Each point is reached from the start by the listed moves, each made once or not at all, plus a little noise. Is the number of moves made odd or even? Then give how often each move was made.

Moves:
(1): 4.8 -0.9 1.1
(2): 0.8 5.9 0.9
Start: -1.7 0.8 0.2
Points:
3.1 -0.3 1.3 -> odd (1, 0)
-0.9 6.7 0.9 -> odd (0, 1)
-1.3 0.9 0.3 -> even (0, 0)

Moves:
(1): 3.1 -0.4 0.2 0.6 0.9 -0.5
(2): 0.2 5.9 1.2 0.2 -1.1 -0.6
(3): -0.1 -0.7 3.7 0.2 -0.5 0.0
(4): -0.8 0.4 -0.2 4.2 0.0 0.4
Start: 2.1 2.7 0.3 0.1 1.5 1.7
Points:
1.5 9.1 1.5 4.6 0.2 1.7 -> even (0, 1, 0, 1)
2.5 8.8 1.6 0.4 0.2 0.9 -> odd (0, 1, 0, 0)
2.3 2.7 0.2 0.2 1.4 1.4 -> even (0, 0, 0, 0)
3.9 2.0 3.7 5.0 2.0 1.4 -> odd (1, 0, 1, 1)

Moves:
(1): 6.6 -0.1 0.9 0.2 -0.2 0.0 -1.5 -0.6 -0.1 0.5 -0.3
(2): 0.4 4.6 -0.3 -0.2 -0.2 -0.2 0.4 0.4 0.1 -0.1 0.1
(3): -0.6 0.6 6.3 -0.4 0.9 0.5 0.1 0.4 0.8 -0.7 1.2
(4): -0.3 0.2 0.3 6.7 0.5 0.5 0.0 0.8 -0.2 0.3 0.1
(5): 0.5 0.2 -0.6 -0.4 6.1 -0.4 0.6 -0.5 0.2 0.5 -0.7
(6): 0.2 -0.1 -0.5 -0.1 0.2 5.6 0.2 -0.4 -0.1 -0.2 0.5
(7): 0.8 -0.5 0.0 0.1 -0.2 0.0 3.8 0.0 0.3 -0.5 0.0
(8): 0.5 -0.2 -0.3 -0.5 0.4 0.2 -0.1 4.2 -0.5 -0.4 0.1
Start: 0.8 1.2 -2.7 1.0 0.1 -3.8 0.5 -0.5 2.5 -0.8 0.9
Points:
9.4 5.8 2.8 -0.7 7.1 2.3 4.0 3.1 3.2 -2.1 1.6 -> odd (1, 1, 1, 0, 1, 1, 1, 1)
7.9 0.7 -1.6 7.8 0.3 2.2 3.4 -0.5 2.2 -0.7 1.4 -> even (1, 0, 0, 1, 0, 1, 1, 0)
8.7 5.7 -2.7 7.0 7.0 -4.0 -0.5 3.5 1.6 -0.1 0.4 -> odd (1, 1, 0, 1, 1, 0, 0, 1)

Moves:
(1): 3.6 -0.3 0.0 -0.3 0.4 -1.3 -1.0 0.5 -0.8 -1.0 0.9 -1.2 -0.1 0.0 -1.1
(2): 0.5 5.6 -0.3 1.0 -0.5 -1.0 1.3 -1.0 -0.7 0.0 -1.0 -0.6 -0.2 0.0 0.6
(3): 0.6 -0.1 3.8 0.0 -2.1 0.9 0.5 0.7 -0.6 1.5 0.2 0.9 -0.3 0.1 -0.7
(4): -1.1 -2.0 -0.1 6.1 -0.1 -0.2 -1.3 -1.0 0.1 0.7 0.3 0.3 -1.8 1.3 -1.5
(5): 0.1 -0.4 -0.3 0.1 3.7 1.4 -0.5 -0.9 -0.6 1.2 1.1 0.2 -1.0 -0.9 0.1
(6): 0.5 -0.3 -0.4 1.6 -0.8 5.5 -0.1 0.0 -0.1 0.6 0.2 -1.9 0.7 -0.5 1.3
(7): 1.1 -1.6 -0.8 0.3 0.1 0.2 4.0 0.5 -0.8 0.2 -0.2 0.6 0.1 -0.2 1.3
(8): -1.0 1.5 -0.1 1.1 0.4 -0.5 -0.3 3.4 1.3 1.1 0.4 -0.4 -0.5 -0.9 -0.4
(9): 1.1 0.0 2.0 0.4 -0.4 -0.1 1.2 -2.8 5.7 -0.2 0.6 -0.2 -0.1 0.3 0.3
(10): 0.5 0.1 -2.3 -0.4 -2.0 -0.5 -0.3 -0.4 0.9 5.0 -1.0 0.3 -0.7 0.7 0.5
(11): 0.0 0.6 -0.4 0.2 -0.9 -0.3 0.1 -1.3 0.3 -0.4 3.9 -0.3 1.1 0.2 -0.4
(12): 1.5 -0.3 -1.3 -0.6 0.3 1.4 -0.8 1.2 1.3 -0.4 0.1 4.4 0.4 -0.7 -2.3
Start: 0.4 2.3 -1.5 1.3 1.4 -1.5 -0.4 -1.5 1.4 -1.7 1.7 -0.3 1.1 -0.1 -1.5
Points:
6.9 7.2 1.1 1.9 0.4 -1.5 0.7 -5.5 5.1 4.7 2.6 -1.3 -1.3 0.4 -1.8 -> even (1, 1, 1, 0, 1, 0, 0, 0, 1, 1, 0, 0)
1.6 -1.8 -5.0 9.2 -1.4 3.5 2.0 -2.8 1.5 4.4 1.3 -0.7 -0.8 0.8 0.2 -> even (0, 0, 0, 1, 0, 1, 1, 0, 0, 1, 0, 0)
3.4 1.8 -2.9 8.6 2.4 -2.7 -2.8 -3.7 8.2 4.6 8.1 -1.4 -2.4 0.5 -4.0 -> odd (1, 0, 0, 1, 1, 0, 0, 1, 1, 1, 1, 0)
0.9 -0.4 1.3 9.0 1.0 5.9 -1.4 -4.0 0.8 2.6 7.4 -0.8 0.1 0.4 -2.8 -> odd (0, 0, 1, 1, 1, 1, 0, 0, 0, 0, 1, 0)
1.7 7.6 -2.9 3.7 1.0 -3.0 4.1 1.7 1.6 -0.4 0.6 -1.1 1.0 -1.2 0.4 -> odd (0, 1, 0, 0, 0, 0, 1, 1, 0, 0, 0, 0)
2.1 6.0 -2.2 9.0 3.4 -0.4 -0.2 -7.1 7.8 -1.0 6.4 3.4 -0.4 0.2 -4.5 -> even (0, 1, 0, 1, 1, 0, 0, 0, 1, 0, 1, 1)
7.0 2.0 2.9 4.2 -2.7 2.9 3.7 -0.4 6.5 -0.5 7.7 -3.6 2.1 -1.3 -1.1 -> odd (1, 0, 1, 0, 0, 1, 1, 1, 1, 0, 1, 0)
8.1 1.5 -0.1 1.7 -2.0 -1.4 2.8 1.4 8.9 4.8 2.5 4.2 -0.2 -0.5 -3.9 -> odd (1, 0, 1, 0, 0, 0, 1, 1, 1, 1, 0, 1)

Moves:
(1): 4.3 -1.6 0.1 0.8 0.1 0.5 -2.1 -0.4 0.6 1.4 0.0 1.8 -0.9 -0.9 0.5 0.0 1.0 -2.3
(2): 1.1 5.9 -1.2 1.4 1.5 0.8 0.3 -0.4 0.3 -0.5 0.5 3.7 0.0 -2.6 0.4 1.4 -0.3 -0.5
(3): -0.4 0.5 3.7 0.7 -0.2 -0.3 -0.7 -0.2 -2.2 1.1 1.2 1.0 1.0 0.4 0.0 -0.9 0.4 -0.5
(4): 0.2 -0.9 -0.3 2.9 0.1 0.8 -0.2 -0.4 0.6 0.3 0.5 0.0 -0.2 -0.9 0.1 -0.3 0.3 1.9
(5): -0.3 -0.6 0.6 -0.1 4.2 -0.6 -0.4 1.0 0.9 -1.3 -0.6 0.3 -0.6 0.4 -0.3 -1.1 -0.5 0.1
(6): 0.9 1.0 1.5 -1.8 0.4 5.9 2.0 -0.9 -0.1 0.5 0.0 -2.6 -0.4 -0.8 -2.2 -1.8 1.2 0.2
(7): 1.7 0.9 0.1 0.8 -0.6 -0.8 4.2 0.5 0.0 -2.9 -0.4 0.5 0.4 0.3 -1.3 -0.9 1.2 0.2
(8): 0.3 1.2 1.7 1.0 -0.7 1.4 -0.8 6.2 -0.5 -0.5 0.7 -1.5 -0.6 -0.6 1.7 -0.4 1.1 0.7
(9): -0.6 -0.7 2.0 -0.4 -0.4 -0.5 0.5 -0.2 2.8 -0.4 -0.4 0.3 0.7 -1.0 1.2 -0.2 0.7 0.4
(10): -1.1 0.1 -1.0 1.2 0.4 -0.8 2.4 0.9 -0.5 3.6 -0.9 0.6 -0.4 1.2 0.9 0.3 0.6 -0.4
(11): -0.4 0.4 -0.2 -0.1 0.0 -0.4 0.7 0.5 2.0 0.4 3.1 -0.8 -0.5 -0.6 -0.8 -0.1 0.6 0.3
(12): -1.3 -1.3 -0.1 -1.4 -0.1 1.7 -0.6 1.1 0.1 -0.7 2.0 4.3 -0.6 1.9 0.7 -0.4 -0.7 1.1
(13): 0.5 0.4 -1.6 -0.8 1.6 0.3 -0.6 1.3 -0.7 -0.3 0.3 -0.2 5.8 0.5 0.9 0.0 0.4 -1.0
(14): 1.3 1.5 0.0 -0.4 -0.1 -1.1 -0.5 -0.3 0.8 -0.3 0.6 -0.7 0.1 3.9 1.2 0.5 -0.1 1.4
(15): 0.2 -0.5 -0.2 1.0 -0.7 -0.5 1.6 -1.7 -0.3 -0.5 2.0 -0.9 -1.2 -0.8 4.4 -1.1 -0.5 -1.3
(16): 1.0 -0.6 1.5 0.7 0.3 0.9 -0.1 0.6 -0.3 -1.3 1.0 -1.7 1.2 -0.2 1.5 4.9 -0.4 -1.0
(17): -0.7 -0.6 -2.1 -0.9 0.1 -0.5 -1.6 0.4 -2.2 -1.7 -0.4 -0.1 -2.5 0.1 1.4 0.7 7.1 1.3
(18): 2.4 0.0 -1.0 -2.9 0.1 -0.4 0.9 0.3 -1.8 1.0 0.8 0.0 -0.6 -1.9 -0.1 1.3 -0.6 3.7
Start: 1.2 -1.4 2.3 -0.9 -0.5 -1.7 -1.5 0.8 -0.5 3.0 -3.3 -3.1 1.3 3.0 -2.1 4.7 -0.1 2.7
Points:
3.8 4.0 5.9 -5.5 4.4 3.1 4.1 3.1 -0.7 -1.4 2.3 3.6 -1.2 -0.9 -3.5 2.8 8.6 8.7 -> even (0, 1, 1, 0, 1, 1, 1, 0, 1, 0, 1, 1, 0, 0, 0, 0, 1, 1)
5.0 -1.3 9.5 0.4 3.8 1.3 5.3 1.9 2.9 5.6 -1.3 -1.9 0.8 1.9 -4.0 -0.6 4.6 0.7 -> even (1, 0, 1, 0, 1, 1, 1, 0, 1, 1, 1, 0, 0, 0, 0, 0, 0, 0)
6.8 0.5 5.2 -2.1 0.2 -0.5 -2.9 1.0 -1.4 2.0 6.6 3.9 -1.8 -2.2 6.8 10.2 6.8 4.0 -> even (1, 1, 1, 0, 0, 0, 0, 0, 1, 0, 1, 1, 0, 0, 1, 1, 1, 1)
5.6 -1.6 4.7 -0.8 -0.7 4.8 5.8 8.6 3.2 3.4 3.5 -1.6 3.3 2.5 4.0 0.0 5.5 0.4 -> even (1, 0, 0, 0, 0, 1, 1, 1, 1, 1, 1, 1, 1, 0, 1, 0, 0, 0)
7.8 -0.7 5.4 -1.0 2.1 4.6 2.4 6.7 2.6 -0.6 4.2 -2.6 -3.2 5.8 1.8 -0.8 3.6 2.9 -> odd (1, 0, 0, 0, 1, 1, 1, 1, 0, 0, 1, 1, 0, 1, 1, 0, 0, 0)
0.6 -0.6 6.2 -1.5 0.7 1.2 -4.5 9.5 -3.9 2.6 0.5 0.4 6.7 5.1 1.3 3.0 0.7 3.1 -> even (0, 0, 1, 0, 0, 0, 0, 1, 0, 0, 0, 1, 1, 0, 0, 0, 0, 0)
5.8 -0.6 10.0 -1.4 0.6 6.2 -0.2 7.3 -2.7 3.3 1.0 -7.8 8.2 -1.0 0.7 7.3 2.7 6.6 -> even (0, 0, 1, 1, 0, 1, 0, 1, 1, 0, 0, 0, 1, 0, 0, 1, 0, 1)
4.5 3.3 4.2 0.3 6.6 -2.5 -3.1 4.2 4.2 6.1 2.4 7.3 5.6 5.7 2.8 4.3 2.1 1.0 -> even (1, 1, 1, 0, 1, 0, 0, 0, 1, 1, 1, 1, 1, 1, 0, 0, 0, 0)

Moves:
(1): 1.8 0.0 0.5 0.2 -1.8 0.3 1.2 -2.3 0.3 0.2 0.0 0.5 0.9 -0.7 2.3 -1.2 1.7 -0.4 0.3 -1.2 0.9 3.2 0.4 -0.1
(2): -0.6 1.7 0.1 0.3 -0.9 1.4 -0.2 1.5 -2.4 -1.6 0.3 0.5 0.4 0.4 -1.1 1.5 2.2 0.8 -0.5 0.3 0.1 0.3 0.6 -1.1
(3): -0.1 -0.8 0.9 0.8 -0.7 -1.5 -0.6 -1.0 -1.7 2.0 1.0 -0.6 -1.7 -1.2 -0.2 0.7 1.1 -0.2 0.4 1.2 -0.2 -1.5 -1.4 0.4
(4): 0.0 -1.6 -1.0 1.6 -0.1 -0.8 -3.7 0.1 -1.7 -0.6 0.4 3.0 1.2 2.1 -0.7 0.5 1.2 2.3 0.9 -0.9 -0.1 1.0 0.3 -0.9
(5): 1.5 0.9 -0.7 -0.6 2.4 0.4 -0.1 1.5 1.0 0.2 -0.7 0.1 -1.3 -0.5 0.2 0.6 0.8 0.8 -1.0 2.7 -0.5 -0.2 0.7 -0.9
(6): -0.5 -0.3 0.3 0.5 -1.0 2.0 0.4 0.2 0.0 1.8 0.9 2.1 1.9 0.3 1.2 -1.0 -1.9 0.1 -0.6 1.3 0.0 -2.4 -2.2 -0.4
(7): 0.6 0.4 -0.3 1.9 -1.0 0.3 1.0 -1.6 -0.3 0.3 -0.7 -2.0 -1.8 0.5 -1.0 -0.4 -1.5 -0.1 -1.1 0.4 -0.6 0.8 1.7 0.3
(8): 0.3 0.7 -0.3 0.3 -0.7 -2.1 0.6 1.0 -0.2 1.0 1.0 1.2 0.7 0.8 0.3 -0.4 -0.5 0.1 0.3 -0.7 -1.0 -0.3 1.5 0.5
(9): 1.7 0.9 -0.6 1.4 -0.5 -1.9 -2.0 0.5 0.7 -2.8 1.4 2.4 -0.2 -1.8 1.2 1.4 -2.5 -0.8 -1.0 -1.1 2.2 -0.1 -2.0 0.3
(10): 0.0 -0.9 -2.0 -0.2 0.4 0.9 -1.0 0.5 -1.0 1.4 -0.5 0.3 0.1 -2.5 -0.3 -0.7 0.8 -2.0 -0.2 -1.5 0.7 -0.6 0.4 0.1
(11): -0.6 0.8 0.7 1.8 1.4 1.5 0.2 0.0 -1.9 -0.3 0.9 -0.2 0.2 0.8 0.3 -1.3 -0.7 1.2 1.5 -0.2 0.4 0.8 -0.6 1.9
(12): 0.3 1.2 -2.1 -1.4 2.1 0.2 -0.5 -2.6 -1.3 -0.5 -1.5 1.0 -0.9 -1.2 -0.2 1.2 -0.2 0.3 0.8 -0.2 -2.0 -1.4 0.4 -1.0
(13): -0.9 1.5 1.3 -0.1 0.7 -2.8 -2.8 -1.4 -0.2 1.1 1.1 -1.2 -0.4 0.6 -1.1 -3.6 -1.2 -1.2 -1.2 -0.4 1.5 0.6 0.3 -1.2
(14): 2.0 -0.5 -0.1 0.0 -1.5 1.3 -0.5 0.4 1.8 2.3 1.6 0.7 0.0 4.5 1.1 2.4 1.6 -2.3 2.2 0.0 0.8 -2.2 0.7 2.3
(15): -0.4 0.5 -0.7 -0.2 1.1 -0.6 -1.1 0.2 -0.2 -0.2 -1.3 -2.1 0.2 0.8 2.0 -0.1 0.4 1.3 -1.7 0.2 -0.1 -1.5 -0.4 1.3
(16): 1.0 0.5 0.7 0.2 -0.2 -1.0 0.5 0.6 0.0 -0.3 -0.9 -0.2 1.5 -1.4 0.1 1.1 0.3 -0.4 0.5 -0.2 -1.0 -0.2 -0.4 -0.2
(17): -0.2 0.1 -0.2 3.7 0.8 0.3 0.8 -0.4 1.1 -0.3 0.2 -0.2 0.4 0.8 0.5 -0.1 1.5 -1.9 -0.3 0.7 -0.5 -2.5 2.1 0.0
(18): 0.9 -0.5 1.1 -0.2 0.4 -1.2 1.3 -0.5 -0.2 0.6 1.5 -0.1 1.8 -1.0 -0.9 1.9 -0.1 1.5 -0.8 -0.7 1.7 -0.6 1.4 -0.6
(19): -1.6 2.4 -0.6 -0.3 -0.5 1.9 -2.2 1.3 2.3 1.8 0.3 1.6 -0.7 -1.1 1.3 -1.2 -0.7 0.5 2.5 -0.2 -0.5 0.8 2.0 -0.7
(20): -1.1 -0.1 0.2 1.3 1.1 -0.5 -3.7 -0.5 1.0 1.7 2.3 0.3 2.1 -0.5 -1.1 2.1 -0.5 0.8 -1.4 2.0 -0.9 3.3 3.0 3.3
(21): -1.3 -0.6 0.0 1.6 -0.7 -1.5 0.0 1.2 -0.9 -0.9 -2.6 -0.1 0.5 1.1 0.9 0.2 -0.6 -0.7 0.3 -0.4 2.4 0.1 1.1 -0.8
(22): 0.9 -0.3 0.5 1.1 0.7 0.0 -0.5 -0.5 0.1 2.3 1.6 -1.2 -2.0 -0.8 1.8 -0.6 -0.8 -1.9 -1.4 -0.7 -0.1 0.1 -0.8 -2.5
(23): 3.3 -1.2 4.0 -0.4 0.4 0.3 -0.2 2.6 -0.7 -1.9 -0.3 0.6 -1.3 -1.8 1.8 -1.4 -2.2 -1.4 -1.0 -0.6 -2.0 0.1 3.2 0.3
(24): -0.3 0.5 2.8 0.1 0.2 0.9 0.2 0.2 0.3 0.4 -1.3 1.8 -0.8 0.3 -1.6 0.4 1.1 0.0 -1.1 -1.7 -0.6 -0.6 -0.5 -0.7
Start: -0.4 0.0 -0.9 0.7 -2.4 0.3 -0.6 1.1 -1.6 0.4 -1.9 0.4 0.7 -0.9 -0.6 0.5 2.7 0.2 1.6 1.0 -0.3 -0.8 -0.2 1.6
Points:
0.0 -2.2 -1.8 7.8 -4.1 -0.7 -4.2 4.1 -2.3 3.5 -3.1 7.3 2.7 6.2 -0.4 2.8 7.8 -4.5 3.7 -3.5 1.3 -6.0 5.3 2.2 -> odd (0, 0, 0, 1, 0, 0, 0, 1, 0, 1, 0, 0, 0, 1, 0, 0, 1, 0, 0, 0, 1, 0, 0, 1)
2.1 -0.8 -0.6 11.0 -3.6 -4.6 -5.5 -1.0 -2.3 7.9 2.4 -1.5 -0.6 0.3 4.7 0.5 -0.6 -7.9 -4.0 0.1 7.6 -10.7 0.7 1.0 -> even (0, 0, 1, 0, 0, 1, 1, 0, 1, 1, 0, 0, 1, 1, 1, 0, 1, 1, 0, 0, 1, 1, 0, 0)
6.8 0.3 1.3 6.6 4.8 2.8 -4.7 1.1 -5.7 0.9 -5.3 3.8 -1.2 -4.8 5.8 -1.0 6.7 -1.9 -1.2 -2.3 -5.2 -2.6 4.5 -1.0 -> even (1, 0, 0, 1, 1, 0, 0, 0, 0, 1, 1, 1, 0, 0, 1, 1, 1, 0, 0, 0, 0, 1, 1, 1)
4.7 2.0 1.0 8.6 -0.2 -1.3 -13.7 -0.6 -2.2 5.7 0.0 4.5 -7.4 -1.8 4.2 -1.1 1.3 -7.2 -0.7 -3.7 -1.7 -7.9 5.6 -0.3 -> even (0, 0, 1, 1, 0, 0, 1, 0, 1, 1, 0, 1, 1, 1, 1, 0, 1, 0, 1, 0, 0, 1, 1, 1)
0.5 4.5 -3.1 5.9 -2.4 5.3 -5.3 -3.1 -6.4 2.1 -0.8 3.5 -2.1 -0.9 2.2 -0.9 4.0 2.8 4.6 -1.7 -2.4 4.7 3.8 -2.5 -> even (1, 1, 0, 1, 0, 0, 1, 0, 0, 0, 1, 1, 0, 0, 0, 0, 0, 0, 1, 0, 0, 1, 0, 0)
1.4 2.5 -0.1 8.5 -2.7 -1.5 -2.1 1.9 -6.1 7.7 1.3 1.2 4.5 3.3 4.6 -0.6 7.7 -2.5 0.2 2.5 5.7 -7.6 4.2 3.2 -> even (1, 1, 1, 0, 1, 1, 0, 1, 0, 1, 1, 0, 1, 1, 1, 0, 1, 1, 0, 0, 1, 0, 0, 0)
5.2 2.3 2.9 6.0 -4.0 -3.8 -11.3 0.6 -4.7 0.5 -0.7 7.8 -0.2 -0.8 6.4 -0.5 0.5 -3.1 7.5 -3.1 2.2 0.3 3.5 2.0 -> even (1, 0, 1, 1, 0, 0, 0, 0, 1, 0, 1, 1, 1, 1, 0, 1, 0, 0, 1, 0, 1, 0, 1, 0)
3.6 -0.1 2.3 10.8 1.3 -3.8 -7.5 0.5 -4.5 1.5 -4.4 0.3 -3.3 -8.6 3.6 4.1 -0.2 -6.7 -5.7 -0.8 -3.1 -4.8 6.1 2.4 -> odd (0, 0, 1, 0, 0, 0, 1, 0, 1, 1, 0, 1, 0, 0, 1, 1, 1, 0, 0, 1, 1, 1, 1, 1)
4.6 -1.1 6.3 7.3 0.0 0.6 -5.7 1.2 -0.3 10.1 3.3 2.2 -0.5 -1.2 -1.9 1.4 2.1 -5.6 -4.5 4.4 -1.0 -6.5 9.2 4.5 -> even (0, 0, 1, 0, 1, 1, 1, 0, 0, 1, 0, 0, 1, 1, 0, 0, 1, 1, 0, 1, 0, 0, 1, 1)
0.0 2.5 4.4 7.3 0.4 2.4 -9.0 2.6 0.3 8.8 0.5 3.1 -3.1 -5.9 -0.9 -4.1 0.0 -4.5 -3.4 4.9 -3.8 -3.0 9.0 2.2 -> odd (0, 0, 1, 0, 1, 1, 1, 0, 0, 1, 0, 0, 1, 0, 0, 0, 1, 0, 1, 1, 0, 0, 1, 1)
2.7 0.9 2.9 9.7 -1.6 -0.8 -11.7 0.8 -0.9 5.7 3.5 8.6 2.8 4.5 4.0 0.5 0.9 -2.1 -0.8 0.5 5.7 2.8 -0.1 1.8 -> even (1, 0, 0, 1, 1, 1, 0, 0, 1, 0, 1, 0, 1, 1, 0, 0, 0, 0, 0, 1, 1, 1, 0, 1)
